Each row of a before or after table is a point. One or more steps were done to the points. Then noise was added and the rows were shuffled. The steps act on columns, c1 being the first. Write out the steps. A step turns or swaps two columns, mirrors them in a line or flattens them onto one, adds a multiple of one to another, or multiplies or shifts one. Angles are multiples of 10 degrees, from the lower column toward the higher: turns from -170 to 170, lines from 10 to 170 but not 90. Use the fewest steps. Two steps may share a column if one is a turn and the other turns, adds or multiplies; they go together, in the order done. Otherwise the lowest column goes first.

Before, 14 rows:
[[-12  11 -69]
 [-37  31  18]
 [-33   0   8]
 [ 42 -57  21]
 [-38 -38 -29]
 [-26 -12 -58]
 [  7  39 -70]
 [ 10 -67  -5]
 [-64 -25 -51]
 [  4 -13  -3]
 [ -2  -1  20]
 [-63  14  -1]
 [ 42 -47  36]
 [ 49  10  39]]
After:
[[-23  31  30]
 [ -8  -1  16]
 [-17   0  18]
 [ 37  38 -45]
 [ -3 -38   2]
 [ 16  -7 -21]
 [-28  11  31]
 [  1 -48   2]
 [  5 -57  -9]
 [  0 -23   2]
 [ 30   8 -34]
 [  7 -63  -8]
 [  4 -15  -4]
 [  0  11   0]]
Steps: flatten c1 and c3 onto the line at 130 degrees

Before (14 x 8):
[[ -9 -44 -21   5 -25 -26  26  46]
 [ 39  14  11  36  10 -57 -61 -23]
 [-12  20 -46   4  24 -26  10  41]
 [ 24  18  10  11 -15 -16 -16 -35]
 [  6  32 -25  17  14 -47  30  46]
 [-43  -4  13  11  43 -45  44  65]
 [ 28  49  12 -42  18  17 -27  15]
 [ 23 -16  -9  32  18 -12 -64 -12]
 [-23  -9   3  42  -8  -9 -53 -23]
 [-14   0  -2  25  24   9  56  64]
 [-17  30 -16  39   6  -1 -54 -12]
 [ 15   9 -23   2  31   0  77  30]
 [-14  30   1   8 -17  -7 -57 -43]
 [-11   3  -7  43 -28   1  48  83]]
After, 14 rows:
[[-36  10   6 -12  43 -44  45  62]
 [ 42   0  13  33  16 -52 -59 -25]
 [ 20   1 -27 -14  32   4  76  32]
 [-22  -1   2  48  -5 -11 -50 -23]
 [ 15 -21 -10  18  20 -17 -63 -11]
 [  3  35  -5  19 -13  -6 -53 -43]
 [-12   9  -7  60 -31   2  47  87]
 [ 18  27 -21  12  20 -46  35  47]
 [ -2  28 -44  -6  24 -26   5  42]
 [ 45  35  14 -48  18  18 -24  14]
 [ -2  34 -23  38   2  -5 -56  -7]
 [ 27   8   9  16 -13 -17 -16 -35]
 [-21 -41 -28  19 -23 -30  27  46]
 [-13   3  -7  13  28   8  55  65]]
Steps: turn c1 and c2 by -20 degrees; add -0.5 times c5 to c4

Before (13 x 12):
[[ 14   9  -7 -15  27 -22 -33 -31  43  15  -9   4]
 [ 36  58 -17  30 -60 -15  -9   3 -16 -44   3  24]
 [ 32  -4 -30  37 -32  -4   9 -35 -13 -14 -17  42]
 [ 12  51 -14  28 -28  11  25 -24 -12 -52 -35  55]
 [ 11  -3 -33 -35 -26  -9 -42  -4  19 -19 -44  28]
 [ 18 -15  -6 -56  12 -15  -6 -32  11 -10   3  -8]
 [ 23  23  31  10 -40  -1  52 -27  48  34 -10 -64]
 [  4  20  16  25 -41 -43  -3 -33 -23 -23 -31  38]
 [ 14  15 -35  24 -18 -42   8   0   3 -52 -30  21]
 [-27  -3 -26 -11   7  -6 -26 -28  -4   6 -16 -16]
 [ 45  26   6  36 -17  -4   4 -18 -27 -24 -49   0]
 [  1 -18  -5  -1  -9  -3 -43 -42  28 -43 -18 -11]
 [  8 -17  60   2   4  12  34  11  43  49  15 -42]]
After, 13 rows:
[[  -7   46   27   11  -51   53   50   -4   23   32  -14  -61]
 [ -19   19  -34  -38  -32  -39  -43   -7   -4  -13  -46   30]
 [ -21   43   57    1    2   86   35    4  -18   45   17  -39]
 [ -57   -4  -26   -6    6   -2  -29   -2   -1    8  -18  -17]
 [   5  -13  -17   36  -78  -80   -5   -2   59  -41    5   24]
 [ -26   30   -3   -3  -18  -68  -45   -4  -16  -42  -20  -11]
 [ -15    3  -33   20  -23 -117   11   -8   17  -53  -30   23]
 [ -14   13   -6  -57   15  -31   -5    2  -13  -12   -8   -6]
 [ -18  -10  -11   27  -39  -65   26   -5   52  -55  -35   52]
 [ -28  -26   16   27  -53  -76   -6   -7   18  -24  -35   38]
 [   1  -19  -27   35  -42  -22    9   -5   -6  -13  -22   44]
 [  18  -26    2   36  -24  -36    5  -10   25  -20  -50    4]
 [ -17   39   -5  -14   31    0  -33   -5    7   16  -12    7]]
Steps: shift c1 by -30; swap c2 and c9; multiply c5 by 1.3; add 1.5 times c10 to c6; flatten c8 and c11 onto the line at 80 degrees
